Each row of a before or after table is a point. The points were changed in one or more steps. Then noise was added and the rows were shuffled. The steps act on how far a point lies along the listed directions, d1 being the first. Write out the steps. A step turns or swaps two directions, mirrors them in a line or flattens them onto one, adds a multiple of one to another, or multiplies one. Angles are multiples of 10 degrees, from the lower direction toward the higher: turns from -170 to 170, lines from 10 to 170 but not 90. Use the fewest steps. Two steps may share a direction if one is a turn and the other turns, adds or multiplies; they go together, in the order done. Otherwise the lowest direction goes first.

Directions:
(1): [ 0.40 -0.10]
(2): [0.10 0.40]
Before, 8 rows:
[[-0.15 -0.05]
 [-0.07  0.37]
 [-0.12  0.02]
 [ 0.03  0.24]
 [ 0.15  0.16]
 [-0.29 -0.08]
 [ 0.03  0.39]
 [ 0.24  0.11]]
After:
[[-0.10  0.42]
 [ 0.37  0.10]
 [-0.02  0.24]
 [-0.36  0.07]
 [-0.41  0.01]
 [ 0.63  0.00]
 [-0.37  0.45]
 [-0.79  0.05]]
Steps: multiply d1 by 3

Directions:
(1): [ 0.10  0.00  0.15 -0.52  0.13 -0.43]
(2): [ 0.12  0.08 -0.13  0.12  0.67  0.03]
(3): [-0.47 -0.01 -0.19  0.22  0.03 -0.44]
(4): [-0.29  0.48  0.40 -0.03  0.08  0.13]
Before (13 x 6):
[[-0.27 -0.17  0.01  0.27 -0.47  0.42]
 [-0.02  0.18  0.37  0.08  0.02  0.28]
 [ 0.23 -0.49  0.21 -0.26 -0.41 -0.02]
 [ 0.23  0.24  0.05  0.43  0.14  0.46]
 [ 0.21 -0.04 -0.27  0.52  0.22  0.43]
 [-0.03  0.06 -0.16  0.51 -0.05  0.20]
 [-0.42 -0.22 -0.28 -0.08 -0.32 -0.65]
 [-0.08  0.00 -0.24  0.03  0.25 -0.35]
 [-0.16  0.17 -0.31  0.10  0.45 -0.56]
 [-0.69  0.33  0.06  0.14  0.23 -0.36]
 [ 0.09  0.03  0.27 -0.28 -0.44  0.07]
 [-0.32 -0.33 -0.14 -0.10 -0.16 -0.39]
 [-0.01 -0.20 -0.28  0.15 -0.33  0.27]]
After, 13 rows:
[[-0.04  0.38  0.51 -0.36 -0.38  0.36]
 [-0.49 -0.16  0.26  0.08 -0.40 -0.26]
 [ 0.15 -0.07 -0.37  0.51  0.30  0.00]
 [ 0.18 -0.39 -0.18  0.21 -0.03 -0.04]
 [-0.26 -0.14 -0.06  0.40 -0.30  0.49]
 [ 0.60 -0.04  0.18 -0.36  0.07  0.48]
 [ 0.07  0.16 -0.08  0.43  0.13  0.29]
 [-0.38  0.14 -0.10  0.27 -0.15  0.25]
 [-0.09 -0.23 -0.10  0.01 -0.51 -0.17]
 [ 0.12  0.29  0.19 -0.22  0.20  0.04]
 [ 0.38  0.43  0.26 -0.38  0.36  0.06]
 [-0.11  0.16 -0.23  0.57  0.50  0.15]
 [-0.15  0.17  0.43 -0.30 -0.20  0.22]]
Steps: turn d1 and d2 by -20 degrees; turn d3 and d4 by 150 degrees
